Each row is a point. Before rounding, the points of a table are all equally far from one centre. They may lie mostly on one side of it. Write the centre, to within rounding.
(in the rows, 128 means zero)

Points (6 x 2)
[[161 179]
 [166 100]
 [131 140]
 [150 106]
 [196 174]
 [156 178]]
Centre: [172 140]

Points (13 x 9)
[[129 146  98 149 201 149 107 113 176]
 [ 69 145  80 160 202 142 113 123  87]
 [105 142  48 192 168 169 155 108 120]
 [114 145 129 193 196 108  85 121 109]
 [123 154 109 157 210 142 134 150 184]
 [131 135  61 193 209 118 147 124  80]
 [147 158  56 192 200  99 135 145 160]
 [147 119  86 209 128 138  76 160 146]
 [125 136  72 152 204 113  81  99 122]
 [105 158 121 168 160 124  93  83 106]
 [140 192  76 135 191 135 125 115 129]
 [147 154  95 124 205 139 170 113 108]
 [115 180 120 149 216 111 129 129 138]]
Centre: [119 126  93 156 152 120 134 149 124]

Points (21 x 18)
[[ 81 141 156 130 161  52  90 138 182  70 176 140 112 148 173 114 120 107]
 [ 63 120 132 126 173  64  63 212 149 132 155  92 139 150 149 144  88 138]
 [ 62 116 113 172 137  96 137 148 141  68 154  92 104 184 116 137  96 133]
 [ 68 132 139 151 130  95 127 163 196  74 170  73  90 149 182  68 133 145]
 [ 87 120  94 186 112  60 110 179 143  53 133 111 162 147 128  98  72 139]
 [ 61 113 165 174 173  68 103 187 115  64 168 136 102 164 134 102 131 138]
 [ 38 148  76 149 180  73 130 171 130  97 173 119 128 140 149 126 143 163]
 [ 79 133 140 145 142  55  93 139 140 111  91  72 121 178 148  99  88 117]
 [ 86 155  95 187 151  23 130 154 152 106 185  95 121 150 174 129 102 109]
 [ 82 145 132 144 121  40 137 187 124 103 144  80  85 161 187  60 107 106]
 [ 73 135 112 163 108  79 126 230 156  90 171 141 100 153 148 135 111  70]
 [ 71 141  91 169 170  73  89 146 150  59 170  96 138 160 155 117 121 131]
 [ 93 159 158 142 195  54 119 192 138 102 200 108 122 166 144 118  80 139]
 [ 84 150 133 140 150  35 163 160 200  84 160 119 134 157 111 117  95 184]
 [ 99 147 100 178 159  39 118 211 128  96 179  89 168 139 100 121 112 160]
 [ 93 154 143 138 138  50  96 172 101  78 187 127 140 183 150 110 137 124]
 [ 90 140 136 176 168  65 119 197 156  78 172  82 106 205 124 124 105 141]
 [ 57 167  78 174 141  75 103 206 144 108 185 124  88 155 160 120 112 143]
 [ 76 192 122 133 157  64  96 149 151  94 165 114 153 177 144 134 104 112]
 [106 144  92 174 142 110 112 189 184 101 216  93 139 131 153 151 126 167]
 [ 65 112 110 128 166  73  60 161 138 114 140 121 112 146 145 165 146 117]]
Centre: [105 142 141 150 134  80 131 187 149 102 130 110 122 118 154 127 124 142]

Points (28 x 24)
[[ 57 159  80 154 114 124 111 123 152 174 131 181  79 101 142  47  83 118
  150  94  98  73 207  96]
 [127 149  93 147 117 107 114 134 151 193 112 174  46 171 176  75  78 129
  137 138 115  46 151  90]
 [ 36  85  99 170 135 151 113 153  82 162 142 137  33 170 114  82  67  83
  141  83 102  68 151 109]
 [ 84 120 134 142 142 109 158 169 114 205 135 158 135 169 117  62  80 107
  141 138 120  80 148  78]
 [ 92 121 119 147 166 116 126 134 112 110 154 140  96 142 169 119  65 139
  151  98 130 109 200  67]
 [109 125  85 137 163 110  69 114 100 171 122 155  31 130 156  55 134 110
  146 126 104  96 148  77]
 [ 48 112 101 125 162 105 102 112  72 176 111 146  86 117 157  95 162 149
  149 154 105  91 135 106]
 [ 92 153 121 131  91 139  86 166 106 163 123 148  81 108 131  65 137 196
  118 127  75 109 123  54]
 [ 78  86  99 149 132 172  98 195 126 137 149 145 113 133 159  42  80 147
  179  95 140  94 183  71]
 [ 90 129  99 172 113  70 107 122 141 140 155 157  56 165 115  53  71 145
  110 128 133 101 182  66]
 [ 44 121  96 102 146 134 134 136 125 127 126 162  86 193 132  90  68 134
  140 123 144  65 188  61]
 [ 94 124  36 143 150 107 142 146 113 143 143 150  57 173 159  79  78 140
  166  82 114  81 169  81]
 [ 88 135  66 160 141 109 129 157 105 164 133 151  61 152 152  26  94 178
  130 135  65  64 148  92]
 [ 94  97  80 139 138  83 121 124 124 104 159 182  23 124 139  68 108 108
  102 111 107 120 169  97]
 [102 138  66 183  90 135 109 145 127 179 161 161  74 123 179  70  55 129
  144  93 134  88 137 100]
 [ 66 156 105 182  97 155 107 140  67 163 138 153  93 157 151  76  72 142
  114  74 147  82 152 105]
 [ 48 140  94 154 104 123 135 137 149 125 161 162  92 152 188  85  95 188
  108  81 127 112 187  82]
 [ 25 115 108 134 118  99 138 172 101 122 161 157  98 157  96  84 120 159
  115 122 152  73 128  79]
 [ 77 151  69 135 103  98 119  89  80 134 151 151 103 130 161  79 118 119
  151  97 132  84 169 119]
 [ 66  96  60 169 143 184 135 170 102 128 121 140  89 152 196  85  91 175
  142  84 104  93 153  82]
 [ 62 110  64 149 107 147 109 155 123 137 129 142  42 110 148  42  44 131
  156 109 102  61 138  95]
 [115 146 102 154 156 158 141 148  90 149 148 135  89 144 153  20  81  96
  117 105 133 119 193 137]
 [ 65 153  84 129  88 125  90 160 121 148 167 189  41 135 166  35  89 138
  150 120 100  76 147  88]
 [110 105  66 133 150 151  89 129 151 155 126 136  50 112 161  10  86 142
  161 116 119 108 136  92]
 [108 114  64 168 154 121  87 158 117 191 135 118  76 147 176  68  78 181
  148 121 154  76 129 118]
 [ 57 135  62 172 152 131 118 174 148 177 116 156  33 145 150  89  90 122
  125 103 154  51 198  94]
 [110 136 108 161 138 139  92 154  84 181 143 120  98 109 160  47 107 138
  157 118 118 111 166  57]
 [ 65 184  95 103 104 118 101 208 119 169 136 193 107 136 121  44  97 129
  113  79  74 105 161 109]]
Centre: [ 84 122 105 149 121 142 101 161 151 141 119 140  87 161 122  99 119 129
 138 125  98 114 153 138]
